Rows are points. The last column is the point's height on a tilted bowl or saddle (a function of degree 2), plus a little noise. Count its main directions that bend up, bend down and stay straight.

Points (10 x 3):
+2.93, -0.67, +1.87
-0.31, +0.90, +1.22
-1.79, +0.14, +1.53
-0.88, +2.18, +1.72
-2.36, +1.66, +2.10
-1.86, -3.15, +2.29
+0.52, +2.71, +1.91
+0.31, +1.81, +1.47
+2.94, +2.39, +2.68
-0.20, +2.57, +1.81
Directions: 2 up, 0 down, 0 straight

Points (17 x 4):
-1.22, +1.28, +2.68, +1.75
-2.01, +1.13, +4.46, +4.22
-2.01, -1.57, +2.24, +1.66
+0.28, +2.75, -1.05, +1.40
+2.67, -2.39, +1.05, +2.15
-2.16, -3.86, -1.65, +2.82
+1.14, +0.01, +1.21, +0.46
+2.91, -2.62, +0.68, +2.41
+1.74, -0.62, -1.80, +1.15
-0.73, -0.36, +2.23, +1.04
+3.00, +1.68, +0.45, +1.05
-1.82, -0.24, +1.19, +0.65
+2.20, +0.83, -2.98, +2.29
-0.93, +2.23, +0.22, +0.97
+1.67, -1.14, -0.14, +0.69
+0.99, -2.13, -2.16, +1.89
-1.41, +1.67, -2.36, +1.80
Directions: 3 up, 0 down, 0 straight

Points, 25 rows:
-1.28, -2.07, -1.86, +1.86, +0.19
-1.25, -1.03, +3.01, +4.98, -2.60
-2.13, -1.76, +2.48, -0.37, +2.25
+1.58, +1.69, -0.03, -0.65, +0.76
-1.30, +0.37, +2.71, +0.86, +0.84
+0.13, +2.35, -1.10, -1.44, -0.39
+0.05, +0.02, -0.46, +0.28, +0.04
+3.77, +0.66, +0.68, -4.20, +2.08
-1.40, +0.63, +0.95, +4.32, -2.77
+0.18, -0.80, +0.75, +2.45, -1.01
-1.27, +0.13, -0.55, +1.40, -0.16
-1.05, -1.38, +1.26, -0.93, +0.55
-2.16, -0.01, -0.16, -2.35, -0.42
-2.35, -0.30, +2.72, -0.64, +2.11
+1.01, +3.67, -0.96, +0.84, -0.02
+0.64, -1.18, +0.27, -0.03, -0.14
-0.18, -0.06, -3.27, -2.67, +0.77
+0.71, +1.63, -0.20, +0.33, +0.12
-2.06, +0.58, +0.66, -0.35, -0.11
-0.38, +2.58, +2.14, -0.18, -0.71
+1.36, -0.30, +2.88, -0.42, +2.57
+0.20, +0.42, -0.56, -1.85, -0.24
-2.31, -3.44, +1.79, -0.27, +1.43
+5.44, +2.89, -1.09, -0.86, +6.87
+1.41, -0.16, +2.84, -6.23, +1.51
Directions: 2 up, 2 down, 0 straight

Points:
+1.28, -0.66, +0.74, +1.56, -0.24
+0.20, +2.02, +1.59, +0.24, +0.47
-0.15, -0.57, +1.65, +0.81, +0.49
+0.91, -3.69, +0.23, +0.92, +2.63
-1.07, -0.70, -1.72, +2.18, +1.58
-0.47, -1.86, -0.63, -0.56, +1.38
+2.51, +0.35, +0.56, -3.17, +2.16
-0.37, -1.74, -2.91, -1.12, +0.98
-0.83, -0.19, -1.57, -0.52, +0.21
-1.65, -0.05, -1.86, +0.52, +0.47
-0.04, -0.43, -2.54, -1.06, +0.24
+1.52, +0.26, -4.99, -0.09, +0.07
+0.72, -1.87, +1.65, -0.30, +1.17
+1.94, +2.42, +2.63, -0.01, +0.53
-3.06, -0.84, -2.26, +4.33, +5.31
+6.13, -1.06, -0.05, +0.46, -3.61
+3.53, -1.71, +3.61, +1.89, -2.37
+0.97, +0.41, +0.63, -2.35, +1.11
+0.84, +1.63, +0.96, +0.42, +0.23
+0.82, +0.10, +4.64, -3.35, +2.76
+0.52, +1.86, -0.67, +0.86, +0.58
-0.80, +4.21, +1.72, -0.35, +2.03
Directions: 2 up, 1 down, 1 straight

Points, 46 rows:
-0.49, -1.74, +0.91, +1.22, -2.18, -1.65, +1.32
+1.56, +2.95, +1.14, -0.50, -2.02, -1.49, +1.23
+0.44, -0.19, +0.75, +0.00, -0.62, -1.28, +0.49
-0.39, +0.88, -4.25, +0.14, -0.43, -2.18, +1.43
+0.76, +1.22, +2.07, +0.86, -0.01, -3.18, +0.96
+1.61, -1.67, +0.30, -2.94, +0.33, -3.96, +3.52
-2.35, +1.88, -1.86, -2.84, +0.68, -1.21, +1.98
-0.02, +3.18, -3.50, +0.83, -0.74, -2.19, +1.21
+1.96, +0.89, +1.01, -0.45, +0.40, +2.48, +0.54
+0.56, +0.06, +2.98, -0.78, -2.00, -0.93, +1.53
-1.78, +0.94, -2.16, -2.99, +0.32, +1.27, +1.26
-1.60, -0.57, +0.62, +0.34, -6.08, +0.41, +2.78
-2.89, +2.20, -4.06, -1.34, +4.65, -0.92, +4.02
+0.21, +1.28, -2.82, -1.82, -0.42, +1.30, +0.70
+0.83, -3.55, -0.94, +0.06, -0.47, -2.00, +2.29
-0.93, +0.22, +1.76, +2.01, +2.90, +0.90, +1.54
-0.96, -2.83, -0.02, -0.20, -1.17, -3.18, +2.13
+4.33, -0.32, -2.23, -1.30, -1.10, +0.52, +2.21
+0.22, +2.30, +3.12, +1.38, -0.55, +0.36, +1.21
+5.11, +1.26, +0.02, +0.19, +0.25, +1.16, +2.36
-2.17, +0.55, +1.15, +2.29, +4.24, +0.99, +2.46
-0.48, +1.11, -0.73, +0.73, -3.23, -2.72, +1.08
-1.33, -2.05, +0.94, +0.50, -0.41, -1.26, +1.13
+2.18, +3.42, -0.42, +0.36, +1.78, -0.20, +1.40
-0.58, +1.06, -1.93, -0.05, -1.10, +2.15, -0.11
+1.82, +3.07, -1.08, -0.48, -0.86, +1.15, +0.79
-1.44, -0.96, -1.01, +3.12, -0.39, -3.05, +1.46
+0.93, +2.30, -0.37, -2.60, +0.40, -2.18, +1.87
+2.17, -2.17, -2.83, +1.61, +0.84, +0.95, +1.69
-2.77, +0.95, -2.23, +4.16, -2.47, -3.63, +2.55
+0.68, -4.14, +0.25, -0.92, +0.28, -0.66, +2.40
+4.64, -2.71, -1.11, -0.67, -1.74, +0.00, +3.15
+0.65, -2.28, +2.89, -3.11, -2.70, +1.61, +2.37
+1.10, -4.73, +0.16, -0.11, +0.56, -0.87, +3.05
-0.37, +1.54, -0.78, +1.78, -1.20, -2.06, +0.31
+1.52, -2.94, +0.71, -2.40, +0.79, -2.60, +3.41
-0.47, +0.91, +1.15, +0.83, +4.18, +0.10, +1.93
+2.89, +1.12, +0.17, +1.82, -2.50, +0.70, +1.03
-2.52, +0.68, -1.05, -2.51, +2.48, +2.06, +1.62
+0.55, -0.88, +1.74, +2.33, +1.08, +3.30, +1.09
-2.87, -0.23, -1.82, +1.33, +1.91, +0.54, +1.07
-0.46, -3.16, -1.98, +0.55, -1.35, -3.11, +2.46
-0.65, -0.36, -2.29, +2.15, -0.78, -0.53, +0.61
-1.86, +1.79, +1.88, -0.96, +0.67, +1.59, +1.04
-1.24, -0.92, -0.84, +1.69, -0.08, -0.04, +0.43
+0.63, +3.62, -1.78, -0.30, +3.03, +1.93, +1.98
Directions: 5 up, 0 down, 1 straight
